Each row of a before or after table is a point. The points were changed in one or more steps. Then noise was added and the rows were shuffled. The steps act on columns, c1 being the first. Write out the steps. A step turns or swaps two columns, mirrors them in a line or flattens them onto one, adds a multiple of one to another, or multiplies or shifts one. Angles are multiples of 10 degrees, from the lower column toward the higher: turns from -170 to 170, lines from 10 to 170 but not 90. Use the fewest steps. Two steps may share a column if one is a turn and the other turns, adds or multiplies; they go together, in the order done. Otherwise the lowest column goes first.
In the rows, zero is written as 128.

Before (13 x 2):
[[128 114]
 [136 110]
 [ 78  97]
 [ 75 142]
 [131 113]
 [ 85 243]
 [ 76 139]
 [108 118]
 [157 110]
 [ 77 155]
 [171 156]
 [128 115]
 [109 159]]
After (13 x 2):
[[124 114]
 [108 131]
 [121 117]
 [144 100]
 [128 167]
 [120 115]
 [ 70 126]
 [184 131]
 [124 110]
 [145 247]
 [ 93 161]
 [ 98 177]
 [ 87 165]]
Steps: turn c1 and c2 by -30 degrees

Before (10 x 3):
[[ 94 199 107]
 [208 126 120]
 [ 87 188 133]
 [ 58 116  75]
 [159  99  45]
 [154 144 105]
 [180  85 143]
 [130  74  96]
 [ 92 107 143]
 [164 109  81]]
After (10 x 3):
[[ 97  43  81]
 [163  67 141]
 [146  80 212]
 [ 55  57 172]
 [ 62  83  83]
 [142 162 165]
 [ 92 106 131]
 [106  30 149]
 [164 148 151]
 [ 74  68 141]]
Steps: turn c1 and c3 by -140 degrees; shift c2 by -40

Before (9 x 6):
[[124 180 157 197 195 108]
 [189 125 110 116  97 118]
 [115 192 149 151 163 166]
 [216 120 168 122 132 134]
 [ 68 200 113 172 218 174]
 [177  95 198  80  95 105]
 [159 138 121  98 114  81]
 [ 79 162 131 211 154 154]
 [115 122 125 157 197 145]]
After (9 x 6):
[[190 122  52 155  94 105]
 [168 125 141 146 114  82]
 [107 135 128 104 197 145]
 [ 56  73 180 107 218 174]
 [101  69 129  66 196 108]
 [ 53  97 143  68 156 155]
 [109  62 142 111 164 166]
 [190 141 143 116  97 118]
 [212 117  89 104 132 134]]
Steps: mirror c1 and c4 in the line at 170 degrees; turn c2 and c3 by 150 degrees

Before (11 x 9):
[[164 144  80 207 141 120 119 220 123]
 [227  82 127 119 178 135 173 104 117]
 [ 95  83 196 147  99 128  91 108 202]
 [120 188 159 128 185 185 118 103 188]
 [126  76 120 123 124 197 104 177 133]
 [136 153 123 107  94  88 105 102  87]
 [ 88 167 187 126 106  83 131 170 106]
 [ 93 123 174 172 112 178  46 127  60]
 [212  53 154 114 184 102 104  80  62]
 [ 97 111 108 161 123 216 159 116 174]
 [ 71 146  51 145 153 152 131 140  89]]
After (11 x 9):
[[ 95 110 108 162 123 215  79 115 104]
 [137 154 123 108  93  90 169 102 152]
 [227  81 127 117 178 133  95 104 160]
 [ 92 124 175 171 110 180 231 128 146]
 [211  53 154 113 182 103 183  79 170]
 [ 95  84 197 146 101 129 123 110  45]
 [ 88 166 187 126 107  84 137 170 149]
 [120 190 158 128 185 184 107 104  70]
 [165 143  79 209 141 119 138 220 129]
 [ 72 144  51 144 153 152 143 141 164]
 [126  77 120 124 122 195 148 179 111]]
Steps: turn c7 and c9 by 150 degrees

Before (12 x 12):
[[135 112 178 142 116 126 141  83 150 106 127 132]
 [119 106 112 172 118  83 134 128 119 142 145 156]
 [154 154  96 134 117 170 126 141 161 138 163 160]
 [155 119  73 152  91 138  91 175 160 127 180 120]
 [170 129  68 127  69 123 130 141 165 152 174 120]
 [161 107 167 143 117 123 112  98 130 142 100 158]
 [152  93 168 137 145 133 151 124 126 150 134 128]
 [170 120 150 160 165 116 142  96 135 127 104 113]
 [150  78 130 133 143 131 135  87 136 119 120 147]
 [163 106 169 120 143 108 155 118 134 100  93 146]
 [125 125 129 124 150  89  87 121 147 155 178 171]
 [101 103 128 141 132  96 111 127 174 161 126 158]]
After (12 x 12):
[[119 106  95 172 118 149 135 127  70 142 124 155]
 [123 125 129 124 151  84  87 120  97 156 158 171]
 [171 120 172 161 164 164 142  95  83 128  84 115]
 [163 106 210 120 142  96 156 118  83 102  72 147]
 [150  79 132 132 143 139 136  87  85 121 100 148]
 [154 120  17 153  91 176  92 175 109 127 160 120]
 [162 108 206 142 117 146 112  97  80 142  79 160]
 [101 102 127 141 133 116 110 127 124 161 106 158]
 [152  94 207 138 145 147 151 124  77 150 112 129]
 [172 130   8 126  68 121 131 140 116 152 154 118]
 [155 154  63 135 116 178 126 141 111 137 144 160]
 [136 114 228 143 115 147 141  82 100 105 106 132]]
Steps: multiply c3 by 2; add 1.5 times c4 to c6; shift c9 by -50; shift c11 by -20

Before (8 x 18):
[[ 60 197  89  81 127  69 120 149 105 103 122  71 159  64 146 114 135 118]
 [ 65 121 171 187 136 139 133 213 136 122 116 182 206 158  96  87 115 128]
 [179 109 129  81 126 233 125  76 116 123 104 144 126 128 148 106 128 171]
 [ 76 104 113  94 142  68 120  70 139 124  78  61 105 118  14 158 122  85]
 [ 66  95 140 175 163  84 120  50 109 131 141  58 147 180 156 159 115 102]
 [ 96  95 155 149 147 188 152  95 132 137 142 104  96  84  80 120 102  92]
 [ 78 138 158 135 171 120 161 138  73 112 111  93  94 176 143 138 249  87]
 [ 91  98 134  80 133  71 144  57  94 119 126 108  98  50 133 106 114 112]]
After (8 x 18):
[[ 75 104 112  91 142  72 120  63 139 123  76  70 151 107  17 158 122  85]
 [180 110 129  81 127 219 124 144 115 123 105  75  74 132 148 105 127 171]
 [ 92  99 134  79 134  72 145 109  93 119 125  55 145 127 118 104 115 113]
 [ 59 198  89  82 127  84 119  71 105 103 121 148 169 128 135 114 135 117]
 [ 65  96 139 175 163  93 121  58 109 131 141  50 158 135 164 161 114 103]
 [ 64 121 172 187 136 153 132 182 136 123 116 213 151 123 102  85 113 130]
 [ 95  96 155 148 149 173 152 104 132 137 142  97  88 118  74 120 102  92]
 [ 78 139 157 133 170 114 161  95  71 111 111 138 120 131 150 138 249  87]]
Steps: multiply c13 by 0.4; turn c6 and c13 by -30 degrees; swap c8 and c12; flatten c14 and c15 onto the line at 80 degrees

Before (9 x 24):
[[ 98 137 160  65 141 135 140  66 101 120  92 124 125 150 169  92 204  72
  155 102 215  85 131 128]
 [ 57  98 169  47 149 124 162 140 165  86 164  70 160  62 148 139 131 120
  216  60  83  89  70 164]
 [ 96 140 148 113 157 125  77 171 138 198 108 132 146 132  66 171  95 200
  146 125 177 159  95  90]
 [146 126 198 127 124 138 120 135  73  59 164 141 155 106  52  97  86  93
   92  65  78 163 112 170]
 [154  70  85 153 156  91  99 160 146 194  63  92 113  59  98 159 136 170
  224 153 183 164  94  77]
 [127 160  70 107 170  47 179  65 146 129  79 133 214 116 133 141 149 202
  204 112 113 167 158  52]
 [163 143 166 180  37 136 108 140  65  67 170 107 197  66 193 138  72  96
  167 158 115 213 117 121]
 [108  55  77 170 148 160 126 135 175 142 114 154 115 140 143 105 167 120
  109  75 205 178  88  96]
 [116 117  80 167  48 149 175 130 107 179 107 150 149 131 144 110  99 134
  127  76 126  81 194 127]]
After (9 x 24):
[[121 115  80 164  46 151 184 127 107 177 161 150 149 132 149 106 101 134
  128  77  88  81 176 131]
 [ 93 137 156  63 139 132 169  63 103 120 124 123 128 147 167  91 201  75
  156 102 194  84 186 127]
 [154  72  85 153 152  92 151 159 148 193  56  90 114  58  98 158 138 175
  221 150 193 159 137  76]
 [ 98 147 151 110 162 120 104 173 137 198  62 130 146 132  65 170  90 198
  145 121 186 157 131  86]
 [143 125 198 128 126 139  91 135  68  58 144 140 151 102  58  97  91  86
   89  64  97 162  84 171]
 [107  54  74 170 148 162 136 131 179 137 119 152 115 136 142 105 168 121
  111  73 214 174 145  97]
 [158 145 164 179  33 139  77 139  63  69 135 107 196  72 194 136  67  92
  167 156 130 211 114 117]
 [124 158  68 105 175  47 206  65 144 124 152 134 212 121 135 142 146 200
  207 113 103 170 141  51]
 [ 55  98 170  47 149 125 129 138 167  82 186  69 158  59 148 136 131 122
  216  60 133  92  52 160]]
Steps: multiply c7 by 1.3; turn c7 and c11 by 50 degrees; turn c21 and c23 by 40 degrees

Before (9 x 48):
[[129 145  50 153  77  84 128 179  56  97 163  97  64 126 167  98 129 139
  135  92 175 139 130 202 174 170 155  31  93 131 133 176 140  42  55 129
   98  35 133  81 177 130 121 188 103 164  79 147]
 [124  60 128 174 186 194 133  68  85 138 214  51 154 102 101 166  86  45
  146 166 113 117 111  30 120 169  93 176 173 195 125 115 152 154 150 135
  139 118 116  71  71  99 167 101 119  31 129 101]
 [181 172 104  77 123 201 160 176 128 132 158  62 121 157 190 151 169 120
  184 128 105  63 142 166 107  81 108 126  81 163 132 114 155 122 127  87
  146  96 157 150 175 138  44 123 158  56 129  65]
 [ 55 130  87 148 141 167 142 150 143  98 128  56 117 179 105 159 163 143
   63 119  55 127 126  77 169 220 152  82 147 121  82 189  75 166  93 174
  114  59 119 110  98 184 107 112 145 130  89 104]
 [238  86 149 129  81 109 127 155  62 137 171  95 164 113 141 141 166  49
  130 185  90  86 142 151 101 131  77 145 184 143 118 212 164 177 182 111
   80 105 110  77 133 189 125 194  78 136  65 172]
 [133 216  90 144 107 230 158 113 157 144 180  89  66 138 141 145  89 112
  128 127 120 166 121 122 153 115 167  96  67 176  81 109 172 112 203 143
  107 105 106 198 112 140 143 110 106 162  93  63]
 [103 145 140 142  93 141 197 173 131 191 115 101 125 189 126 107 117 128
   95 124 123  60 123 139 120 201 116 123  88  76  84 164 145  69  95 118
  144 120 120  32 130 168 111 195 163 101  57 142]
 [171 206  82  74 109 140 218 144  89 238 118 161  35 135 178 141 141 162
   69  74 169 149 236  39 139 110 158 112 141 184 114 184 159 184 157 149
  101 150  62 106 193 117 148  80  52 170 138 166]
 [248  81 132 116 123  28 107 196  42 105  92 180 183 127 155 100  97 110
  196 123 114  57 109 147 118 151 120 130 143 153  85 174 137 142 162 156
  128 170 124  77 103 151 103 170 117 128 110 120]]
After (9 x 48):
[[149 173 104  77 122 200 163 176 131 132 158  60 119 148 190 151 170  77
  112 128 106  62 142 165 110  80 109 125  81 164 132 114 157 123 128  87
  145  98 157 180 178 137  44 124 158  55 129  63]
 [ 69  59 128 172 184 193 133  71  85 138 214  52 155 109 100 164  85 123
   43 166 111 117 115  32 122 170  90 175 176 195 123 116 150 151 152 136
  139 120 118 125  73 100 166 101 118  31 126 100]
 [ 76  87 150 129  79 110 126 155  61 137 171  95 167 115 141 144 165 141
   51 184  91  85 142 152 101 130  76 145 182 141 116 213 164 176 181 110
   80 107 110 239 133 191 124 196  79 138  64 170]
 [108 207  81  75 108 136 217 144  87 237 120 161  36 135 181 143 141 179
  172  76 168 150 238  39 140 109 155 110 140 185 111 184 159 185 158 149
  101 148  61 170 190 114 147  80  54 169 138 166]
 [ 81 146  49 151  79  85 129 178  55  99 164  97  64 128 166  99 128 118
  136  92 177 139 130 204 174 172 156  31  93 131 134 176 139  40  56 130
  100  32 132 131 175 129 120 188 100 162  80 147]
 [113 130  85 150 140 168 140 149 142  99 129  57 115 164 101 158 161 190
  155 119  56 125 126  78 169 219 153  80 147 124  82 190  75 165  92 174
  116  59 117  55 100 187 110 112 147 131  93 103]
 [ 77  82 131 117 120  27 108 198  43 105  92 180 182 128 154 100  98  66
  101 121 113  56 111 150 116 152 121 130 142 156  86 175 139 144 161 155
  130 170 126 250 101 150 103 171 118 127 113 119]
 [199 215  90 145 105 231 155 115 156 142 181  88  69 137 137 145  87 134
  112 129 118 167 121 121 152 116 170  98  67 175  79 108 171 112 201 144
  106 104 107 130 111 139 142 111 109 162  94  63]
 [ 31 143 140 140  90 141 196 174 133 190 116 102 124 169 126 106 117 161
  135 124 124  59 123 140 122 201 117 121  86  73  83 164 146  71  96 118
  142 121 121 106 131 168 113 195 163 102  56 141]]
Steps: swap c1 and c40; multiply c14 by 0.7; turn c18 and c19 by 100 degrees

Before (8 x 64):
[[ 95 111 170 146  96 117 153 104 132 114 155 145 149  76 144 136 155  86
   81 132  80 152 153 133 133 158 136  12 123 207 105 146 121 103 125  64
  127 164 110 121 171 124 132 124 127 144 116 132 128 124 132 172 143 104
  130 194 115 161 129 142  73 103  87 148]
 [127  94 129 160  98  93  88  94  83 148 138 141 145 184 167 113 154 142
  135 126 200 187 155 110 136 121 135 148  99  75 101 150 123 107 104 114
   99 147 125 110  80 111 123  83 168 125 114 122 108 131  99 179 137 105
   83  90 142 143 118 130 162 106  91 149]
 [138 136 176 172 116 139 100 110  83 150 167 141 148 101 157 103 153 129
  120 137 179 136 148 209 130 153  90 163  99 109 125 145 148 135  99 129
  117 144 127 109 118 126  80 138  76 161 117 113 122 119  97 170 126  84
  122 155 112 123 214 165 155  91 170 146]
 [139 110 163 141 141 101 116 101 137 159 130 116 122  77 159 168  81 127
  131 139  91 156 153 138 122 148 135 150 103 104  88 125 145 139 106  89
  126 153 162  95 106 113 134 128 161 133 140 121 119 111  99 119  52 115
  141 114 133 147 122 138 173  96 120 154]
 [136 125 128 157 167 169 113 154  90 162 129 108 152  78 111 108 143 114
  134 145  79 139  91 128  87  93 127 153 150  91 151 135  79  97 186 105
  128 132 117 107  79 127 116 133 153 144 112 125  60 117 118 159  80 105
   98 137 109 135 116 159 132 164 125 125]
 [144 107 157 144 150 118  95 160  82 105  88 142 104 110 129 162 158  98
  134 130 182 147 150 168 118 152 123 145 129 115 108 149 150  84  92 123
  105 147 123  94 119 183 123 146 133 155 161 138 128 126 103 119 133 137
  149 125 131 146 121 133 136 107 178 163]
 [138 126 168 168 127 106 156 155 144 109 169 116 153  78  37 149 131 105
  127 148 149 148  78 123 127 110 134 159 131  87  98 131 115 138 170 112
  124 154 109 173  78 124 137  80 139 119 113 140 124 164  98  99 155  82
  136 130 112 124 129 188 132  85  87  55]
 [119 146 147 147  96 112 114 108 110 154 130 142  96 132 126 159 152 107
  155 131 152 139 129 119 142 149 103 160 120  89 123  15 134  41 107  87
  111 166 115 118 187 114 144 142 134 138 113 144 130 142 103 104 137 130
  127  95 106 108 212 144 100 249 117 158]]
After (8 x 64):
[[139 136 177 173 115 139  99 111  85 151 167 141 148 103 156 102 104 129
  119 137 180 136 148 207 130 152 172 163  98 109 121 116 150 135 100 129
  118 143 127 108 117 125  79 139  76 162 117 113 122 120  97 170 127  84
  140 155 111 124 187 163 154  91  90 146]
 [128  95 129 159  98  91  88  95  84 149 138 140 146 185 167 114  94 144
  134 125 198 187 156 110 135 121  90 146  98  75 146  78 124 108 105 115
   98 146 125 109  80 119 124  84 166 125 111 123 110 132 100 178 137 104
  125  91 142 143  91 130 159 105 135 148]
 [118 146 147 149  97 112 114 107 110 154 131 142  97 131 127 159 104 107
  154 132 152 139 129 119 142 148 117 159 120  90 125 182 133  41 106  86
  111 166 115 118 187 142 144 141 135 139 114 144 130 141 101 105 139 128
   30  94 105 109 204 144  99 249 104 158]
 [136 124 127 158 167 168 113 155  89 161 130 108 152  78 111 108 122 114
  133 146  79 139  92 127  86  92 125 152 149  90 102  97  79  96 186 106
  128 131 117 109  80 144 116 134 152 144 110 127  60 116 118 157  79 105
  118 136 109 136 138 160 131 166 126 126]
 [137 110 162 139 141 102 115 101 137 160 129 118 121  76 159 167 158 127
  131 139  91 157 153 139 123 148 120 151 103 104 181 141 146 138 108  89
  126 151 162  96 105 141 135 129 161 132 140 121 119 112  99 119  52 115
  132 115 134 147  98 138 173  96 135 154]
 [ 95 111 171 146  99 116 152 104 133 112 155 146 150  77 144 136  94  87
   80 132  80 151 151 131 132 157  88  11 124 206 141 121 122 103 125  64
  128 164 109 119 170 169 132 124 127 144 117 132 128 124 132 171 142 105
  147 195 115 162 123 142  74 104 136 148]
 [137 126 168 168 127 106 155 155 144 109 168 117 152  79  37 149 114 106
  128 148 149 149  79 121 127 109  86 160 132  86 154 134 115 138 167 114
  124 152 110 173  78 135 136  78 139 120 114 139 122 165  98  99 155  83
  134 131 112 125 131 187 130  85 133  55]
 [143 108 157 144 149 119  94 161  82 105  89 144 103 110 128 161  94  99
  133 130 181 148 149 168 118 152 178 145 128 116 136 135 149  83  91 124
  106 148 124  94 117 187 123 146 133 154 161 137 128 127 103 119 134 137
  157 124 132 146 121 132 135 107 123 163]]
Steps: turn c17 and c31 by -160 degrees; swap c27 and c63; add 1 times c29 to c59; mirror c32 and c55 in the line at 60 degrees; add -0.7 times c36 to c42
